Each row is a point. Any point is a mix of the corners, with weights that add up to 1. It lies inside the corners' shape when no weight is negative. Say inside or outside, and name the corners with a negative weight.

Corners:
(1): 2, 5, -27
(2): -10, 81, 7
(3): 63, -113, 93
(4): -68, 78, -3
Points:
15, -3, 4 => outside (4)
-59, 69, 0 => inside
-16, 7, -6 => outside (2)
27, -33, 16 => outside (4)
17, -36, 67 => outside (1)
-15, 16, 2 => inside
-25, 18, 3 => outside (2)
15, -37, 65 => outside (1)
-2, 26, -11 => inside

Corners:
(1): 26, 26, -19, -41, 68, 19, 20, 28
(2): 54, 0, -26, -8, 5, -25, 38, 35
(3): 40, 18, -71, -27, 10, -10, 10, 40
(4): -70, -45, 58, 27, -19, 121, -73, -4
(5): 16, -8, 1, -31, 1, 8, 12, -30
(6): -48, -11, 19, 15, -51, 17, -10, -22
(7): -48, -73, 31, 28, -25, 5, -31, -31
(8): 23, -17, 4, -37, 19, -43, -28, 33
(9): -38, -19, 24, 59, -46, 25, -54, -43
Points:
13, -15, -16, 10, -27, -41, -2, 6 => outside (1, 4, 5)
15, -4, -21, -2, -1, -40, 12, 22 => outside (4, 5)
-18, -31, 14, 8, -14, 6, -22, -14 => inside
14, -4, -11, -7, 8, -2, -4, 22 => outside (5)
-13, -6, 6, 8, -30, 5, -34, 12 => outside (1, 5, 7)
-11, -28, 22, 20, -26, 15, -18, -8 => outside (1, 3)
12, -14, -11, -16, 2, -7, 0, 14 => outside (9)
3, -3, -10, -19, 10, 36, -17, 26 => outside (7, 9)

Corners:
(1): 12, 16, 21, 41, 20, -18, -37, 7, 10, -23, 19, 62
(2): 46, -43, -34, 41, 34, 18, 26, -23, 29, 9, 11, -14
(3): 40, 16, 7, -36, 46, 11, 13, 36, 14, 56, -34, -6
(4): -41, -37, 3, 2, -11, -20, -7, -27, -32, -56, -20, -51
(5): 19, -37, 6, 38, 24, -29, -11, -22, -35, 25, 41, 20
(6): -15, 23, -20, 46, 32, -26, -5, 17, 44, 54, 0, -3
(7): 8, -25, -19, -83, -10, 25, 9, 22, 31, -121, -8, 25
(8): -18, 19, -22, 7, 29, -5, -55, -1, -19, 46, -2, 15
(9): 21, 37, 10, -26, -25, -2, -48, 37, 14, 11, -8, -8
(10): -10, 0, 4, 8, -23, -4, 25, -18, -7, -21, -6, -15
(11): -46, -51, 3, 44, -58, -18, -23, -1, -9, -15, -5, -10
(12): 22, 0, -43, -90, -18, 13, 49, 51, -30, -66, -1, -41
(13): -21, -29, 6, 56, -17, -51, -24, -24, -11, 15, -35, -18
Points:
4, -10, 8, 8, -9, -9, 9, -3, -9, -6, -10, -18 => outside (6, 7, 8)
-2, -15, 0, 12, -4, -12, 0, 5, 4, -4, -7, -6 => outside (8)
16, 13, -14, -9, 31, 2, -13, 16, 16, 7, -11, 3 => outside (5, 10, 11)
7, -11, -11, 8, 7, -1, 0, 4, 10, -6, 5, -1 => outside (13)
22, -11, -32, 5, 39, 7, 4, 14, 16, 10, 20, 20 => outside (4, 9, 10, 13)

Corners:
(1): 36, -68, 47, 28, -29, -14, -28, 31, -53, 19, 27, 4, -17, -2, -6, -37, 17, -16, -2, 1
(2): -13, -14, -8, -33, -49, 0, -76, 26, 21, 97, 33, 0, -59, -6, 9, 21, -10, 42, -39, -49
(3): -40, -12, 9, 19, 22, 44, -56, -8, -13, -42, 6, -4, 14, -25, 22, 2, -51, -63, -20, -52
(4): 1, -32, 15, -38, 37, -38, 7, 27, 21, -5, 11, -14, -32, 9, -32, 12, 14, -79, 17, 11
(5): 18, 25, 4, 38, -57, 9, 12, -24, -18, 5, -36, -31, -6, 15, -8, -48, 27, -38, -14, -21
(6): -69, 15, -35, -39, 55, -29, 36, 5, -44, 20, 32, 63, -43, -74, -11, 39, 19, -75, -9, 13
(7): 10, -2, 106, 49, -54, -59, 60, -10, -16, -6, -19, -41, 60, 11, 16, -22, -20, 13, -6, 65
(8): 48, 7, -56, -6, -7, 6, -20, 17, -19, 47, 14, -49, -14, 13, -51, -35, 34, 25, 23, -43
(9): -12, -62, -3, -8, 16, 13, 16, -10, -6, -48, -20, -2, -8, 38, 9, -61, 40, -18, 36, -3
(10): -43, -7, 40, -14, -61, -75, -17, -12, -35, -5, 13, -29, 6, -41, -23, -3, -26, 40, -70, 19
(11): -63, 10, -28, 69, 36, -60, 15, -35, -49, -68, 46, -9, -43, -13, 27, -87, -5, -54, -32, 26
(12): 24, -21, -41, 15, 4, -5, 34, 67, -37, 15, -21, 9, -44, -24, -8, 40, -14, -8, -55, 0
(13): -17, 32, -49, 76, 38, -34, 2, 31, 3, 91, -81, 55, 10, -29, 36, 107, 12, -30, -36, 16
(14): -66, -14, -50, 35, -30, 17, -25, 26, -4, 43, 44, -7, 2, -7, 19, 74, 24, 12, -70, -12
(15): 61, -6, -15, 61, 38, 53, 3, 31, -59, -16, -69, -19, -34, 46, -11, -37, 18, 7, 11, 13
(16): -121, 18, -7, 53, 10, 54, 10, 44, -51, -40, -41, -39, 59, -30, -21, -27, -39, -35, 0, -27
(17): -8, -32, 88, 43, -4, 32, -39, -36, 39, 69, 5, 30, -3, -24, -5, 5, 16, 25, -20, -16
(18): 25, -5, 14, -39, 53, 1, -16, 37, -1, 17, -1, 35, 17, 34, -7, 5, 65, 7, -26, -41
(19): 35, -63, -31, -59, 26, 22, -82, 11, 30, 22, 92, 59, -36, 28, -22, -55, 17, -36, -26, -12
(20): -33, 4, 65, 52, -65, -52, -32, -31, 30, -1, 41, 3, -1, 20, -27, -22, -25, 17, -2, 21
(21): 9, 26, -38, 36, -22, -28, -45, 55, 9, -10, 33, -7, 15, -23, 16, 17, 40, 62, -14, 29
Points:
-6, -21, 20, 21, 0, -11, -5, 8, -23, -23, -10, -10, -6, 11, 0, -32, -20, -32, -19, -2 => outside (6, 8, 14, 17, 21)
-7, -6, -37, 3, 17, 25, -18, 27, -5, 31, -19, 2, -18, -9, -12, 23, 11, -18, -11, -17 => outside (1, 7, 11, 18, 20)
-12, -2, 15, 13, -30, -12, -7, 13, 6, 16, -14, -18, 11, 1, -9, 12, 5, 6, -20, -11 => outside (1, 6, 11, 15, 19)
-13, 1, -10, 6, 5, -18, -13, 8, -4, 4, 17, 2, -6, -8, -6, -15, 12, -9, -14, -7 => outside (1, 14, 15)
-19, -4, -35, 33, 12, -14, 2, 11, -38, 11, -7, 10, -30, 4, -2, -19, 11, -20, -24, -1 => outside (3, 4, 7, 17, 21)

Corners:
(1): -14, 21, 41, 74, -30, -34, 27, 16, 31, -26, 39, -61, -42, -13, 0, -74, 24, -20, 18, -3
(2): 37, 28, -3, -27, 23, 43, -12, -39, 18, 21, 27, 3, -26, -3, -2, -59, 4, -24, 18, -106
(3): 31, 16, 24, 41, -23, -27, 6, -23, 25, -23, 92, 32, -15, -58, 23, 102, 22, 52, 55, -78
(4): 58, -39, 14, -26, 29, 70, 16, -30, -39, -34, -15, -88, -29, 67, -30, 18, 28, -19, 9, 33
(5): -34, -7, 62, -7, 72, -24, -12, 9, -53, -16, -35, 29, 33, 34, 16, -44, 19, -30, -15, 26
(6): 11, 40, 28, -14, 87, 16, 2, 11, 19, -32, 75, -24, -30, -6, 17, 1, -11, 22, 48, -75
(7): -5, 6, 46, 39, 34, 23, 19, 68, -21, 3, 32, -33, 39, -4, 19, 11, 3, -22, -44, -66
(8): -3, -13, 12, -16, -9, 8, -43, 26, -52, 17, 16, 15, -81, -18, 24, 12, 34, 82, 13, -22
(9): 10, -4, -48, 17, 14, 36, 26, 22, -13, -30, 60, 22, 14, -5, 54, -29, 23, -57, -49, -17
(10): 6, 3, -78, -38, 9, -52, 54, 11, -61, 8, -42, -8, -42, -23, -121, -105, 20, 68, 1, 10
(11): -12, 32, -24, 7, 1, -22, 4, 29, -18, 2, -64, -8, -12, 8, -48, -25, 16, 32, 60, 28
(12): -15, 13, 11, 27, -2, 30, -55, 34, -19, -1, 78, -8, 46, -6, 29, -80, -23, -104, 10, -32
(13): 12, 45, -39, -4, -24, 17, 6, 29, -11, 13, 24, -54, -15, -19, -13, -34, 45, -31, -29, 19
(14): 37, 8, 22, -41, 77, 30, -3, -6, 8, 30, 63, 28, 16, -1, 63, 9, 12, 34, 72, 4
(15): -57, -12, 25, -49, 48, 17, 37, -26, 73, 3, 28, 39, 41, 16, 21, -35, 11, -23, 38, 1
(16): 36, 13, -1, -32, -37, 15, 76, -21, -68, -8, 33, -24, -54, -23, 3, -6, 62, 65, 72, 28
(17): -32, 14, 45, -31, -13, -12, -14, -29, 23, -33, -41, 34, 25, 10, 54, -50, -8, 15, -2, 45
(18): -45, 47, -14, 23, -33, -94, -14, 49, -13, 23, 3, -3, 40, 23, 59, -20, -38, -18, -53, -36
(19): 8, -60, -15, -32, -72, -1, 13, 18, 1, -30, 1, -3, -3, -14, 23, 1, 42, -64, 30, 76
(20): 31, 43, 46, 5, -5, 15, -9, 11, 32, -47, 88, 10, -65, 23, -34, -10, -2, 15, 4, -76
(21): -40, 4, -29, 10, 7, -2, 39, 24, -8, 50, -58, -33, -33, -10, -51, -60, -61, -35, -10, 44
Points:
-4, 12, 17, 11, 8, -12, 3, 10, -20, 3, 4, -2, -13, -30, -3, -31, 5, 18, 48, -3 => outside (4, 9, 13, 15, 18, 20)
4, 16, 0, -2, 19, 4, -1, -3, -1, -2, 18, -7, -12, 6, -2, -22, 1, 0, 9, -21 => outside (7, 16, 19)
16, -5, 20, -5, 19, 34, -31, 14, -12, -18, 33, -17, -22, 8, 14, -52, 21, -28, -12, -22 => outside (3, 11, 15, 16, 18, 21)
-3, 10, 10, 3, 8, -2, 10, 14, -5, -10, 21, -9, -9, 4, 4, -22, 8, -4, 7, -3 => outside (2)
-6, 5, 3, -22, 18, 9, 12, 9, -9, 1, 10, -1, 0, 7, 10, -30, 11, -9, 12, 6 => outside (1, 3)
-1, 11, 9, -1, 12, 3, 6, 2, -4, 0, 9, -6, -10, 0, 1, -37, 4, -12, 7, -15 => inside
10, 6, 11, 0, 6, 16, 0, 5, -9, -12, 24, -23, -10, 12, 0, -26, 9, -20, 8, -10 => inside
-9, 7, 10, 1, 17, 3, 12, 14, -16, 5, 0, -8, -5, 1, -2, -30, 0, -14, 0, -5 => inside
9, 11, -3, -12, 1, 2, 18, 2, -17, -3, 12, -9, -20, -5, -8, -32, 19, 7, 21, -8 => inside

Corners:
(1): -19, 37, -16, -30, 10, 12, -24, 13, 13, 5, 20, -3, -37, 4, -6, 34, -24, 0, 10, -8
(2): -20, 14, -15, 16, 9, 3, 16, -1, 2, 5, -15, -1, -7, 11, 27, 5, -38, -2, 17, -13
(3): 5, -16, -2, -6, -28, 9, 17, 18, 32, 71, -55, 9, 10, -25, -12, 2, -2, -7, -14, 9
(4): 9, 1, -7, 11, 36, -13, 20, -2, 0, 16, 3, 8, 4, 8, -12, -5, 30, -42, 2, -15
(5): -13, 9, 18, 5, -30, 11, -36, -6, 15, -4, -5, 22, 13, 0, -10, -6, -5, -10, -14, 41
(6): -3, 17, 17, 9, 27, 4, -39, -11, 13, -4, -6, -3, 19, 17, 12, 4, 13, 13, 10, -15
(7): 10, 0, -25, 0, 26, -121, -50, -21, 6, -3, 16, -16, 31, 18, -15, 5, -23, 9, 20, -2
(8): 18, -5, -34, 1, -5, 11, 26, -11, 20, 23, 33, 0, 23, 24, 1, 18, 12, -2, -3, 2
(9): -1, 16, -16, -50, 20, -12, 19, 0, -27, 6, 39, 2, 1, 13, -8, 14, -48, 6, 27, -8
(10): 2, 9, 1, -4, 24, -39, -45, -21, 18, 17, 6, 12, 27, -1, -20, 8, -10, 21, 23, 64
(11): -17, 27, -9, -5, 11, -44, 22, 0, 13, 3, 21, -20, 26, 20, 1, -4, 0, 14, 18, 1
(12): -12, -2, 5, 2, 11, 4, 19, -15, 13, 2, 23, 18, 11, -12, -15, 2, 4, 21, -4, -16
(13): -17, 12, -4, 18, 13, 7, -17, -12, -24, -5, -52, 14, 0, -23, 15, 14, 36, -28, -12, -16
(14): -16, 5, 9, 30, 12, 25, -23, -18, -41, -6, 22, 16, -10, -12, 3, 16, 27, -19, 18, -16
(15): -10, 7, -12, -11, 12, -21, 4, -9, 15, 19, 13, -16, -35, 5, 7, 29, -47, 14, -39, 21
(16): -10, 28, 34, 9, 6, 3, 8, -20, 12, 2, 1, 21, 5, -6, -11, 36, -20, 1, 3, -14
(17): 22, 74, -8, 23, 36, -20, -36, -33, -10, -22, 31, 13, 9, 5, -10, 5, 4, 3, 26, -14
(18): -5, -19, -25, -2, 9, 33, 29, 95, -26, 16, -32, -12, -36, 19, 4, 17, 11, -3, 10, -4
(19): -3, -3, -5, 9, 7, 29, -9, -8, 12, 4, -19, -16, 6, -55, 7, 21, 12, -25, -11, -7
(20): -14, -5, -8, -7, -36, 35, 23, 7, -7, 0, -49, -22, -30, 10, -11, 7, 47, 7, 15, 7
(21): 2, 5, -10, -15, 25, -13, 27, -1, 13, -2, 28, 8, -6, 9, 45, 4, -13, 6, 16, -8
Points:
-6, 11, -2, 6, 11, 3, -2, -7, 2, 3, 2, 3, 0, -4, 5, 12, -2, -3, 6, -6 => inside
-3, 9, -10, 1, 13, -7, -2, -2, 1, 5, 4, -1, 0, 3, 2, 8, 1, 0, 7, -2 => outside (16)
-4, 14, -5, -8, 11, -12, -5, 2, 11, 9, 2, -1, -2, 4, -4, 11, -13, 7, 10, 9 => outside (8, 13, 14)
-6, -1, -19, -5, 19, -1, 27, 17, 0, 3, -4, -12, -1, 12, 12, 14, 5, -8, 14, -32 => outside (3, 5, 10, 14, 15, 17)
-2, 14, -5, 3, 16, -10, 2, -6, 4, 6, 8, 3, 6, 4, -5, 5, 5, -5, 6, -3 => inside
-4, 12, -6, -2, 12, -11, -7, -4, 3, 3, 7, 4, 0, 3, 3, 10, -4, -2, 8, -1 => inside
-11, 23, 5, -1, 14, 14, 0, 0, -1, 2, 9, 7, -3, -5, 7, 14, -14, 2, 4, -13 => outside (4, 7, 8, 10, 20)
